Each row is a point. The window is the flat piece filled in between its corners: a triangle in 3 columns, a solid with four corners in 4, and so on. A path goes straight from each point to the next, and from the last back to the first. After which points does the path pass through the window?

Window (4 x 4):
[[-25  39  54  14]
 [ -5 -94 -43 -11]
 [  9  10  -2   2]
 [-40  38   7   3]]
Path:
(1): [ -6 -37  -2  41]
(2): [  3 -33  13 -45]
(3): [ -7 -27 -13 -21]
(4): [ -6 -32 -20  21]
(5): [-5  9  0 25]
(6): [  0  13  12 -34]
(7): [ -7 -87 -47 -73]
(8): [ -5 -89 -62  37]
(9): [-33  28   5  29]
(10): [-36  37  29 -37]
(11): [  6   2   8 -37]
(12): [ -8   4 -11  55]
Through the window after points: 3, 5, 9, 11

Window, 8 rows:
[[-48 -35  93  -9  67 -36  -9 -23]
 [ 56  19  33  45 -35  33  45  -9]
 [-17  25  71  27   2  -7 -76   7]
 [ 29 -26  31 -24 -62  44 -42   1]
 [ 60  22  23  -1 -31 -69 -53  31]
 [  2  46  -5 -75  30 -44 -22  35]
 [-62 -62 -70  13   7  -4  37 -16]
 [ 88 -45 -77   0   8  26  19  14]]
Path:
(1): [ 28   4   1   7   3  -7 -33 -17]
(2): [ 34 -18  22  10 -10  -4 -25  65]
(3): [ 25 -20   3  13   4   8 -16  34]
(4): [ 28  -6 -13   5   3   3 -23 -17]
(5): [  3   8  16  -2  -1  12 -22 -31]
(6): [ -1 -15  43   0  -3  20   4  89]
(7): [39 -8  9 -8 -9 -1 10 44]
(8): [ 44  17 -14   1  -3 -15  -8 -69]
(9): [ 28   2   3 -11  -5 -12 -23 -54]
(10): [ -9 -22  12  -1   6   7 -10  66]
(11): [ 10 -43  -3   9 -25  32  34  77]
(12): [ 59  -9  -2 -27 -22   0 -15 -78]
Through the window after points: 1, 3, 9

Window, 11 rows:
[[  46   34  -39   75   47   48   88  -34   -7   -3    8]
 [ -66 -119   48  -31   31   54   31  -22  -30   18   -4]
 [  38   35   24  -11   43  -17   -7  -27  -23    4   -8]
 [ -30  -15   16   -1   99   30   39  -40   34    1    4]
 [ -53   11   68   -1  -20  -11  -27  -44  -15   16   -4]
 [ -49   63  112   21  -55  -20   14   48  -15    4   32]
 [ -10   43  -36  -24  -14    5    4  -23    5  -28  -26]
 [ -11    7  -10   10   13  -18  -49  -15    9  -37  -26]
 [ -13   18  -56   14  -16    4  -59    4   23   79   21]
 [ -37    5  -49    3  -21  -52    5  -12    0    0  -10]
 [  45  -32  -43  -10  -32  -10    1  -48   29   -1  -19]]
Path:
(1): [-25   7  29 -20 -12   0 -13 -41 -11 -23  61]
(2): [-40  23  31  16  -3  -8  -7 -21  -1  34 -78]
(3): [-26 -38  45   7   3  23  23 -19   8  49 -87]
(4): [-29 -39   9 -15  34  24  14 -29 -33 -20  60]
(5): [-38  -2  12   2  32  25  13 -38  -2 -28  72]
(6): [-22  10  41   7  47   2  29  -3  26  25 -39]
(7): [  4  24   1  10   2  -8   9 -19   8  12 -42]
(8): [-14  26 -20   2  -3  -6 -30 -35  -3 -32  74]
Through the window after points: 1, 3, 5

Window, 12 rows:
[[  14  -33 -119  -28   54  -51   64  -12  -35   27  -50  -21]
 [ -54   10  -20    2   -5  -19  -41   38    5   19   33   24]
 [  65  -80   -5  -33   -5  -22   43   23   54  -88   37  -79]
 [  -5   25  -50    7   61    9   32   34  -16  111    2   22]
 [   6  -53  -16   14   32  -16   13   34  -30   45  -51   24]
 [  29   15   13   68  -24  -39   -3   20   22  -39   47    5]
 [  21    1   45   13   16  -29  -15   -8  101  -98   14  -41]
 [ -29   -1   67   22   15  -26   15  -14   17  -47   69   13]
 [ -40   22   11   23  -36   12   42   26   28    5    1   41]
 [ -11  -13   22   26  -36  -19  -11  -34   43   37   34   15]
 [   3   11  -26  -36   18  -75   41   41  -19   82  -29   22]
 [   2   48   71   12  -41   16  -32  -15    4  -41   36  -15]]
Path:
(1): [-33 -22  -1  10  14 -39  38  30  18  30  10 -33]
(2): [ 28   5 -12  -4  -9 -12 -11   3  -3  15 -17  62]
(3): [ 28 -34 -16 -25  55   0  37   2  12  10  32  97]
(4): [-27  11 -19  24 -26 -37  18  12 -17  21  -7 -45]
(5): [-30   6  36  29 -41 -19   6   8  49   9  25 -56]
(6): [ 25   3  18   2   3  -6   9  23  11 -17  27  65]
(7): [ 23 -19  56  -9  -2   1 -32  14  35 -41  42  82]
(8): [ -5  27  13  48 -28 -26  28  17  37 -24  22 -93]
(9): [-17 -32  19  42 -18 -16  13  36  35   3 -11 -69]
(10): [ 40   0  -7 -12  34  -1  13 -17  23 -56  59  50]
(11): [ 44  39 -27 -44  17  -8 -17 -14  36 -10  16  49]
(12): [-37 -51  24  35 -21 -26  16   6  20  17  18 -37]
(13): [-13  11  17  20  -2 -40  35  18   5   8   0 -47]
(14): [ 32 -49 -31  -6  11   9 -17  15  15   8  -8  50]
(15): [ 14  -7 -31 -37   7   1   0  30  14  -5  17  70]
(16): [ -9  -9 -15  27  19 -37  21  24   9  33   3 -16]
Through the window after points: 1
